Every row gives one point. Before rounding, the points of a table are all equally far from one centre. They may lie mostly on one side of it. Where is the centre, to within rounding?

Points:
[[ -6.0  12.2  22.7]
 [ -9.3 -16.3  31.9]
 [ -9.4 -29.3   7.5]
 [  8.6  -9.4  14.6]
 [  5.8  -8.5  -0.7]
 [-23.5 -13.1 -10.0]
 [-26.8 -14.5  -7.8]
 [-30.3   6.6  23.1]
 [-13.6   4.5  31.9]
 [-36.7  -6.3  19.7]]
Centre: [-14.7  -6.5  11.0]

Points (13 x 6):
[[-27.7  10.1  22.8  23.7 -21.6  -4.6]
 [-32.4  -3.7  13.3  -0.3 -15.2  -4.6]
 [-10.8  25.6   3.9   8.8  -6.9 -30.3]
 [-24.7  25.9  -2.9  16.7 -19.2 -20.0]
 [-16.2  31.4   3.7  22.4 -23.6  -0.7]
 [-20.1  -2.6  -2.1  44.5  -3.8 -19.0]
 [ -2.4  -1.2  20.9  -5.1  11.5   6.4]
 [ -8.0  -6.0   0.7  -1.1   3.3 -28.7]
 [-12.9  29.5 -14.5  29.7 -12.9 -13.1]
 [-15.7  20.0   0.8  30.2   4.6  26.8]
 [ -9.4  31.4  22.4  16.8 -13.7  -7.5]
 [-14.0  35.6  10.5   5.1 -12.7  -8.3]
 [-44.0  -0.6   4.4   8.0   7.7   1.6]]
Centre: [-12.4   7.6   2.3  17.2   1.0  -2.8]

Points (15 x 9):
[[-28.4  13.5  10.9 -19.7  34.5 -12.1 -14.8 -16.0  18.8]
 [ -3.5  35.0  16.8  -6.9  11.0 -19.5 -20.3  -4.6  21.7]
 [-26.1  33.1 -27.6  -6.2  -3.3 -16.2  -1.1  -4.6   7.7]
 [-48.4  15.4  15.9   1.7  12.9   4.6 -15.0 -12.4   0.3]
 [-28.4  30.1  31.3   4.0  -7.1 -14.6  -4.8  -1.3   2.7]
 [-28.3  44.0  -2.1  14.3  14.5 -18.1 -15.0   4.9   4.1]
 [ -7.0  14.5  -9.1 -13.8   3.9  -8.4 -13.4 -17.7  33.4]
 [-37.1  16.5 -12.0 -12.3   6.0  -9.1 -15.2 -13.1  26.7]
 [-37.0  15.5  -8.6   9.0  19.6  11.8 -16.8 -10.7  19.9]
 [-35.0   7.5   6.9 -13.5  29.0   0.5 -26.0   0.9  -2.2]
 [ -9.7  23.0  26.3 -11.9  27.1  -3.4 -22.2   1.8  14.6]
 [-15.3   2.0  18.3 -16.1   3.5  19.3  10.9   0.1  -9.7]
 [-25.9  21.0  21.4  -7.8  11.4 -21.4  15.1  22.9   0.5]
 [-38.9   4.1   3.3  -0.5  25.1  -5.3 -14.2  16.7  17.9]
 [-15.0   2.1  22.7   0.8  24.4   3.4 -21.3 -24.9   3.4]]
Centre: [-15.5  14.6   2.5  -0.7  12.2  -7.4   0.7  -4.7   3.2]

Points, 16 rows:
[[  0.0 -23.6  24.0   1.4 -24.6  12.7  -1.7 -23.7   0.5  -7.3 -18.0   4.1]
 [-13.3 -29.9  37.3  15.3 -25.2   7.1 -26.5   5.6   0.7   5.2 -13.2 -18.8]
 [-11.4 -17.3  25.2   5.1 -39.0  14.6 -15.5   0.1 -10.3  -0.9  -9.3 -16.6]
 [-13.2 -34.0  24.6  -1.5 -29.3  14.9 -23.5   2.0  -3.1   0.6 -18.1 -20.8]
 [ -7.5 -20.5  27.9   6.4 -17.8  32.2 -10.5 -12.2 -16.1   4.5   1.8 -16.8]
 [-11.9 -14.5  36.9  16.9 -27.5  21.7  -6.1   5.6 -23.8  -6.8  -1.3 -14.8]
 [ 19.3 -13.4  20.1  16.3 -18.3   5.8 -21.0  12.9  -7.4  -0.8 -18.4  -6.5]
 [ -3.6 -21.8  25.7   6.9 -22.5  24.3 -23.5  -1.4  -2.1 -14.2 -24.4 -12.4]
 [  4.2 -11.8  15.8   6.9 -18.2  27.6 -25.0   9.7   2.3  12.0   1.0 -18.1]
 [ -4.4 -11.5  33.1  35.6 -17.8  12.8  -8.2   2.9 -18.8   4.9 -18.5 -21.2]
 [-21.2 -50.6  28.8   7.3  -5.2   9.9  -1.4   1.1  -2.8  -0.1 -24.6 -36.5]
 [ -5.3 -32.5  44.0   9.3 -17.2   8.2 -15.0   3.4  -9.3  -3.4 -35.4 -13.8]
 [ -2.9 -28.3  15.1  -3.4 -17.1  15.4 -31.4   0.0 -17.2   2.3  -9.8 -18.0]
 [-29.9 -27.9  19.1   8.8  -0.8  26.4 -29.9 -11.1 -19.8   1.9  -8.3 -18.0]
 [ -4.3  -1.9   4.3  -4.1 -33.0  16.2 -19.7   7.6   0.1  -9.6  -9.4 -11.5]
 [ -6.2 -32.5  25.3  -6.8 -23.9  24.7 -23.4  13.7   3.9  16.7 -10.4 -13.4]]
Centre: [-20.8 -14.2  16.0   3.9   5.4   5.4   3.9  12.1  -1.7   3.5 -13.3  -3.0]
